Every row gives one point. Each copy is the shape, with its points in the same order, stretched, turned, moved and blurred by noise. Some copies are also mirrored. Which?

Shape (5 x 2):
[[ 22  43]
 [-35  57]
 [ 32 -57]
 [-32  24]
 [-59  26]]
Copy 1 (5 x 2):
[[ -8  39]
 [-43  13]
 [ 61  -1]
 [-22  -6]
 [-38 -20]]
Copy 1 is: only turned
Copy 2 (5 x 2):
[[-36  12]
 [-54 -48]
 [ 69  33]
 [-11 -40]
 [-14 -71]]
Copy 2 is: only turned

Shape (10 x 4):
[[  1 -16  30   6]
 [ 17 -26  -5  51]
 [ -1   6 -15 -27]
 [ 19 -23 -28 -25]
 [ 18 -22  37 -27]
 [  7  -7  43 -41]
 [-12  -5 -16 -11]
 [-10  41  -2 -55]
 [-29  13 -18   4]
 [ -9  20 -14  11]]
Copy 1 (10 x 4):
[[-17 -29 -12 -23]
 [ 18 -67   8  12]
 [ -2  22  -8  11]
 [ 27  15  19   4]
 [-26 -13  14 -34]
 [-40  11  -1 -36]
 [  9  13 -20   5]
 [-39  56 -23  18]
 [  4  -1 -40  24]
 [ -7 -10 -30  32]]
Copy 1 is: only turned
Copy 2 (10 x 4):
[[ 21  -7  29   6]
 [ 59   0 -24  -5]
 [-38 -11   6 -26]
 [-14 -38  -1 -50]
 [  3 -21  56 -26]
 [-21  -9  65 -25]
 [-22 -20   1  -5]
 [-95  12  31 -16]
 [-31  -3 -14  22]
 [-23  14 -10   5]]
Copy 2 is: only turned

Shape (9 x 6):
[[ 29  42 -66   1 -27  71]
 [ -4 -27  -4   9  24  30]
 [-51  64  52  -6  45  42]
 [ 33  15 -26 -18  24  31]
 [ 10 -33   9  18  12   8]
 [ 12 -33 -19  42  48 -25]
 [-29 -13  14 -16 -19 -10]
 [-12  -3 -30  -1  45  19]
 [ -1  23 -43 -24 -22  60]]
Copy 1 (9 x 6):
[[ 12  77  -1 -59 -43 -76]
 [ 38  25  22  26 -28   5]
 [-43  70  45  95 -24  11]
 [ -7  28  17 -11 -46 -12]
 [ 31  -2  22  23  -3  -2]
 [ 42  -1  67  -2  25  49]
 [ 11  11 -40  36  10   5]
 [ 25  46  31  10 -30  35]
 [ 12  70 -29 -18 -54 -46]]
Copy 1 is: only turned
Copy 2 (9 x 6):
[[ 21  25 -64  -5  71  -2]
 [-17 -22   5  44   6  -5]
 [-35  21  -8  86  -1  68]
 [  0  -4 -11  -2  52  18]
 [-23  -8  20  38   3 -13]
 [-57 -23  13   7   6 -24]
 [ -8  11   3  17 -27   9]
 [-32 -25 -24   7  17  15]
 [ 24  11 -57   6  36  20]]
Copy 2 is: only turned
Copy 3 (9 x 6):
[[  4  22  -5 -80  37 -61]
 [-37 -24  17 -30  -7 -12]
 [-76  71   5 -49 -33  30]
 [-28   9  37 -30  38 -30]
 [-18 -33   0 -12   4   3]
 [-37 -56 -14  47  24 -50]
 [ 29 -18  -6 -20 -47  30]
 [-52  -6  23   0  -2 -50]
 [  3  18  13 -72   0 -30]]
Copy 3 is: only turned
